Each row of a before or after table is a point. The points were changed in one or more steps. Then noise was added and the rows were shuffled. The steps act on how far a point lies along the listed directions, d1 being the first. What was done? A step turns or swaps two directions, mirrors them in a line or flattens them onto one, adds a multiple of one to another, or multiplies one. Angles are multiples of 10 degrees, from the lower direction toward the higher: turns from -170 to 170, lines from 10 to 170 but not 90. Use the fewest steps. Two steps may share a direction if one is a turn and the other turns, adds or multiplies; they go together, in the order done. Otherwise the lowest direction goes first.

Directions:
(1): [ 39 -36]
(2): [36 39]
Before, 9 rows:
[[  7 -29]
 [-15  95]
 [ 12  -9]
 [ 16 -26]
 [-15  -6]
 [-17 -12]
 [ 35 -25]
 [ 15 -38]
 [ -3 -21]]
After, 9 rows:
[[ -1   2]
 [ 14  -1]
 [ 14  -4]
 [-17   0]
 [-20   2]
 [  6   0]
 [ 11  -2]
 [ 35   0]
 [-19   1]]
Steps: flatten d1 and d2 onto the line at 40 degrees

Directions:
(1): [ 44  20 -57  -1]
(2): [ 43 -58  12  18]
(3): [-39 -43 -45 -15]
(4): [-19   6 -14  71]
Before (11 x 4):
[[  3 -48   9 -23]
 [ 52 -28 -28 -26]
 [-37   8  -4  50]
 [  9 -54 -45 -54]
 [-16  51  16  23]
 [ 12  25  95  25]
 [ 54 -14 -23  -3]
 [-21   9 -33  40]
 [-27   9 -28  18]
 [ 13  -1 -37  28]
 [-34   9 -17  26]]
After, 11 rows:
[[-13 -48   4 -37]
 [-10  14 -45  36]
 [-12 -18  12  51]
 [-18 -37  24 -53]
 [ 61  16 -77  -6]
 [-18   1  17  40]
 [ 25   3  31 -35]
 [ -5   5  11  44]
 [-20  -1  75 -50]
 [-15 -40  12  17]
 [ 12  -4  -1  63]]
Steps: turn d1 and d3 by 130 degrees; turn d2 and d4 by -40 degrees

Directions:
(1): [ 13 -29 -23  85  20 -28 -35   3]
(2): [ 49  22  22 -28  76 -32 -11  13]
Before (8 x 8):
[[ -4 -10 -33  70  -8 -23 -17  18]
 [ 23  22   8  -6  57 -18 -17  -3]
 [ -8   5   4  -1 -38 -14   4  -3]
 [  8  -1   3  38  20 -12 -28  10]
 [-36  -3  -3  -1 -52  27   4   8]
 [-21 -10 -32  45 -52  -2  17 -13]
 [ 40  25  33 -47  80 -14   2  12]
 [ 34   9   5 -26  55   4  10  10]]
After (8 x 8):
[[  6 -28 -32  58  14   8  -9   3]
 [ 11  38   9 -59   1  -8  40  -4]
 [ 31  37   9 -35  43 -26   6  29]
 [ -2  12  12 -19 -29 -17   5  -1]
 [  3  -6 -15  52  26 -14 -29  -8]
 [-21  16  15 -47 -30  28  12  12]
 [ -4 -40 -26  97   9 -10 -29  -2]
 [ 19  10  17   2  38 -14 -20  13]]
Steps: swap d1 and d2

Directions:
(1): [-13 -63  36   8   1 -25  44  22 -11  80  22]
(2): [ 52   0 -35   7 -38  21  24  82 -41 -16  21]
(3): [-11  75  -9 -31  22 -17 -32  27 -38  68 -12]
Before (11 x 11):
[[  4   5 -11  -8  -6   2   5  29 -15  12   8]
 [  6 -22  -3  10  -8  12  15 -10  16 -17   2]
 [ 11   6   1  -7   4   2  -9  12  -1   1   5]
 [-12   1  14  -3  10 -11   7   2  -3  27  -3]
 [  4  11 -12   3  -4   1 -11   0   6 -10  -3]
 [  4  -5   5   1  -1   6  -1   6   6  -2  -3]
 [ -3 -11   5   1   1 -11  -3 -13  -1   6   1]
 [  6  24 -22  -4   0  11 -14   3   0 -33  -3]
 [ 12  27 -15  -5 -12   1  -1  32 -20   8   2]
 [ -7  21  -3  -6   5  -2 -13 -15   3   2  -7]
 [ 12 -25   0   2 -14   7  16  -7  14 -21  14]]
After, 11 rows:
[[ -1 -41   7  16 -12  -5  19   0  14   0  13]
 [ 11  19 -22  -8  -8  14  -8  19  -9 -21   0]
 [  2   2   6  -3   1   5  -4   9   4   6  -6]
 [ -3   1   1  -4   6  -4   8  10  -8  39   2]
 [  3   6   2 -15   0  -8   7  15 -10  37  12]
 [  3 -94  18  26 -16  -2  54   3  19  -3  26]
 [ 14 -12   6   0  -1   5  -2   7   5 -11   5]
 [ -6  54 -12 -13  13   4 -28  -9   0 -16 -20]
 [ -5 -37  11  12  -6   1  17 -23  20 -11   3]
 [ -3  15  -3  -7   5 -10 -19 -12  -7   3  -5]
 [ 17 -11 -12  10 -23  10  13  16   2 -31   4]]
Steps: multiply d1 by 2.5; turn d1 and d3 by 130 degrees

Directions:
(1): [  0  23   5  16  -3 -95 -12  -5   2   9 -49 -24  62  52]
(2): [ 79 -13 -60 -18  26 -19 -25  31 -20  37 -43  21 -51   6]
Before, 8 rows:
[[ -7 -18   4 -10  -3  59   7  14   8  -1  42  10 -27 -28]
 [ 14   5  -2  -7   5  38  -1 -10  -8   0  14  -3 -32 -18]
 [ 15  13 -20  12  19 -44  -9   9   2   2 -24 -13  19  37]
 [ 69 -11 -64 -21  14  16 -17  43 -28  17 -40  50 -65  -2]
 [-25  10   2   0  -7   2  19 -14  13   8   6   3   7  -8]
 [  3 -13 -13  -8 -22  -5  -4 -11  -1  -1  -8   0  -1  -9]
 [ 41  -9 -21 -10   2  28   1  13  -7  16 -11   4 -36 -19]
 [-37 -15  29   0 -13  71  26 -13   8 -29  50   3   8 -42]]
After (8 x 14):
[[-13  13  20   1  -5  33   7 -20  -1 -12  24 -12  -7 -14]
 [ 39   0 -41   0  28 -11 -12  21  -5  10 -18   4 -22  18]
 [  5  -8   5  -5 -10  54  14   0   1  -3  18  -2 -24 -32]
 [  1 -14 -11  -8 -23  -1  -3 -12   0  -2  -4   1  -1 -12]
 [ 11 -17 -23 -18  -3  95  10  23 -15 -17  25  52 -70 -42]
 [-55   6  48  17 -21   1  23 -24  14 -30  21 -20  69  -3]
 [-44  -4  34   4 -16  32  14  -2  18 -15  44  -9  21 -12]
 [-19  13  -2   1  -5 -17  14 -13  11  13  -7   1  13   2]]
Steps: turn d1 and d2 by 60 degrees
